Every row gives one point. Two turns around zero, p and q, are shown by what they do to some points. Write where each new point lands after one turn and then the other. Backwards means that the second turn is done in reverse. Each puzzle has new turns, and all numbers are rounded.
(in the rows, 128 means zero)

Turn p:
[189  82] -> [160  58]
[125 168] -> [145 165]
[113 157] -> [129 161]
[100 110] -> [ 95 126]
[113 123] -> [112 131]
Turn q:
[108 170] -> [137 174]
[114 118] -> [111 128]
[182  79] -> [141  56]
[142 119] -> [134 112]
[ 95 154] -> [117 169]
Where do these land?
p, then q: [117 177] -> [168 158]
p, then q: [103 114] -> [105 145]
q, then p: [164  94] -> [112  81]

Turn p:
[142 126 143 108] -> [148 127 122 108]
[ 81 143 149 118] -> [ 86 138 124  96]
[130  88 166 140] -> [142 131 178 106]
[187 148 117  96] -> [184 126  85 133]
[145 156 124 193] -> [126 178 140 180]
[ 84 106  69 114] -> [ 84  67 120 147]
Turn q:
[105  88 126  87] -> [101 109  81 150]
[105 127 177  84] -> [100 145  74  98]
[168 104  99 116] -> [168 103 116 157]
[101 157 169 143] -> [100 154 139  84]
[159 131  94 190] -> [161 105 193 138]
[131 161 103 147] -> [139 152 163 141]
Where do these land?
q, then p: [182  91 142 101] -> [173  84 129 164]
p, then q: [109 176 149 138] -> [113 177 142 147]
q, then p: [156 152 108  86] -> [147 150 104 174]
q, then p backwards: [ 95  83 117 130] -> [ 93 120  84 126]
p, then q backwards: [ 97 139 124 185] -> [ 76 151  95 133]

Turn p:
[126  78 157 172 194  98  96 165] -> [ 82  87 197 111 177 108  92 134]
[ 78 131 136 116 127 129 163 119] -> [142 132 135 142 123 187 127 133]
[ 75 114  95 145 109 167 172  87] -> [143 108 102 199 102 180 116 121]
[144 122 145 123 111 155 148 130] -> [146 120 135 135 100 120 147 146]
[157 123  95  94  93 117 134 142] -> [ 99 154  91 118 101 116 150 146]
[151 157 110 146  93 118 166 133] -> [121 167 130 151  93 119 156 103]
[186 145 140 104 110  94  98 105] -> [125 132 101  76 133  91 171 104]
[ 90 178 126  98 206 178 110  91] -> [205 133 107 150 212 146 107 146]
[145 103 149 153 108  95  65 179] -> [ 87 118 154  68 110  85  86 119]
Turn q:
[144 131  87 110  97 132  89 100] -> [153 148  89 101 140 144  88 112]
[167 128 151 199  85 131 167 122] -> [179 115 111 153  63 142 176 136]
[140 132 147 181  59  82 169 163] -> [206 107 151 110  81 107 183 140]
[133 119 117 123 171 111  93 130] -> [121 115 120 152 170 113 101 132]
[134 180  91 130 180 113 122  92] -> [121 148 130 176 129 102  76  80]
[ 71  63 153  91 127 145 130 117] -> [ 61 109 107  76 152 125 161 140]
[154 144 109 103 158 145 130 126] -> [119 159 136 155 149 148 112 114]
[ 41  69 157 103 105 176 147 162] -> [ 53 129 134  54 123 120 174 187]
[145 133  95 100 171 128 124 126] -> [117 158 130 155 169 126 109 111]
[152 149 174 140  81 108 144 129] -> [168  94 152 116  92 155 150 114]
[127 160 127 128 172 138  93 141] -> [112 125 147 160 140 126  78 142]
Where do these land?
q, then p: [142 104 109 109  95 117 163 188] -> [149 169 164 125 140 121 183 157]
p, then q: [120 172  80 168 154  84 109 113] -> [ 95 114 105 163 108  98  75  84]
p, then q: [100 116 102 134 191 156 110 116] -> [117 114 109 180 156 106 108 170]
p, then q: [123  60 137  89 107 127  93 165] -> [120 139 147  60 175 122 128 172]
q, then p: [ 90 148 140 162 147 180  88  84] -> [107 126  89 116  93 140  50 115]
q, then p backwards: [150 139 190 154  94 145  78 131] -> [ 75  75 162 109 109 164 131 112]
p, then q: [145 178 145  82 100 146 173  94] -> [165 188 144 154 100 160 160 101]
p, then q backwards: [168 120 134 105 122 147 139 125] -> [116  99 130 161 118 122 146 145]
p, then q: [110 137 104 130 177  81 139 163] -> [ 74 112 163 149 109 113  91 137]
p, then q backwards: [133 107 138 148  94  97 188 103] -> [140 135 181 129 129 145 186 103]

Turn p:
[ 60 164 127 108 120 139 146 137 151 131 128] -> [126 140 131 137 133 148  88  98 129 118 193]
[119 125 193 119 157 116 156 148 137 137 149] -> [137 116  98 154  78 121 128 148 164 122 161]
[155 181 118 154 160 126 153 118 111 159 135] -> [178 123  82 129 157 150 137 126 144 161 123]
[139 112 111 149 135  97 122 115  89 112 122] -> [131 153 128 135 153 106 160 154 113 134 109]
[116 128 112 115 144 146 138 104 114 111 137] -> [129 128 134 107 155 123 146 124 143 113 148]
[123 152 156 123  31 134 146  91 148 104 119] -> [110 159 162  97  80 119 133  62 108 179 151]
[108 106  96 103  37 146 113 141 135 121 145] -> [ 95 169 157  85 104 127  99  83  86  97 114]
[ 90 115 105 102 156 140 155 150 102 160 136] -> [121 127  79 130 155 128 116 128 125  76 155]
[134 170 133 155 107 146 149 150 138 113 111] -> [129 145 129 149 121 171 133  91 138 155 125]
[157 120 118 104 143 137 127 137 116 125 112] -> [100 114 113 114 141 136 136 142 139 128 109]
[146 119 147 102 143 142  49 150 119 125 133] -> [115 100 154 104 107 164 124 191 111 111 111]
[147  99 118 176 151 135 140  84 109 119 136] -> [163 117 137 135 153  94 182 121 134 123 105]
[149 102 146 147 151 115 131 137 120 174  92] -> [125  88  89 164 124 114 138 143 106 137 105]
[148 100 113 135 156  72  66 130 201 102 136] -> [132 114 196 151 130  94  72 183 150 139  83]
Turn q:
[107 148 110 133 111 121  88 121 129 162  71] -> [ 99 137 129 159 121  67 128  97 149 150 123]
[123 113 116 129 150 106 157 127 143 163 130] -> [123 132 121 159 153 134 138 160 150 119 141]
[159 128 145 110  87  93  95 139  84  86 148] -> [125 136 132  59  80 108 139 121 109  87 134]
[117  86  97  78 155 132 135 170 147  96 147] -> [151  73 103 131 125 167 154 123 156  85 104]
[119  99 121 164 126 161 140 137 146 144 142] -> [115  97 124 139 142 158 120 134 129 163 155]
[144 148 115  99  96 143 147  86 156 133 143] -> [114 158 120 130 170 146 118  89 104 103 134]
[149 118 127 127 127 115  87  95 126 153 119] -> [112 143 137 106 144  95 107 118 162 125 140]
[145 125 105 128  81 148 156 143  90 117 149] -> [ 87 117  96 105 113 148 128 133  80 117 129]
[119 161 142 132 114 101  88  87 131 190 139] -> [ 88 183 176 140 133 103 110 115 157 126 150]
[140 112 147 134 166 127 151 159 176 140  99] -> [177 131  97 158 138 140 146 142 161 154 143]
[165 155 148 154 109 106 133 157 175  80 117] -> [193 140 106 129  98 120 129 106  97 125 175]
[118 148 144  98 206 143 105 135 111 113 136] -> [167 131 152 128 111 145 104 142 165 125  62]
[108 119 156 149  80 163 159 114  94 108 141] -> [101 122 143  96 134 149 149 130  65 162 126]
[ 79 131 119 158 183 132 150 124  84 106 112] -> [141  93 157 152 128 112 121 183 108 150  77]
Where do these land?
p, then q backwards: [131 165 115 106 119 108  98 171 118 119 135] -> [156 147 145 134 147 150 152 123 106 153 166]
q, then p: [107 114 171 107  85 115 109 106  91  86 172] -> [ 77 133 106  93  91 121 159 132 147 133 190]
q, then p: [132  98  87 188 166 125 125 105 122 123 119] -> [130 119 133 155 112 114 108 187 116  89  90]
p, then q: [111 118 127 174 121 144 148 145 125 143 100] -> [122 115 136 120 153 108  99 155  95 150 134]
p, then q backwards: [111 176 134  99 142 129 110 110 137 130  92] -> [131  97 133 179 119 157 136 117 143 143 151]
p, then q: [111  90  99 152 159 147 166 134 106 161 156] -> [175  94 108 121 147 100  98 144 100  90 127]
p, then q: [125 152 163 119 128 119 122 110 157 144 130] -> [ 97 134 128 107 126 141 130 119 153 123 161]
p, then q: [137  98  77 134 150 152 154 122 139 150  74] -> [149  84 150 139 174  92 122 166 150 136 107]
q, then p: [128 109  69 174 159 162 185 151 136  99 141] -> [124 118 129 143 147 139 161 143  99  54  61]
p, then q: [145 122 163  98 156  91 132 138 135 125  97] -> [103  98 133 167 105 134 152 132 148 133 162]
q, then p: [166 143 175 113  75 124 126 111  84 119 187] -> [ 97 153 120  63 115 173 131 132 133 127 196]
p, then q: [138 132 154 100 121 148  82 139 152 129 129] -> [109 115 128  97 116 145 164  97 140 150 124]
p, then q: [121 147 129 100  84 100 108 122 163 136 134] -> [ 94 156 157 109 102 115 132 100 157 123 125]
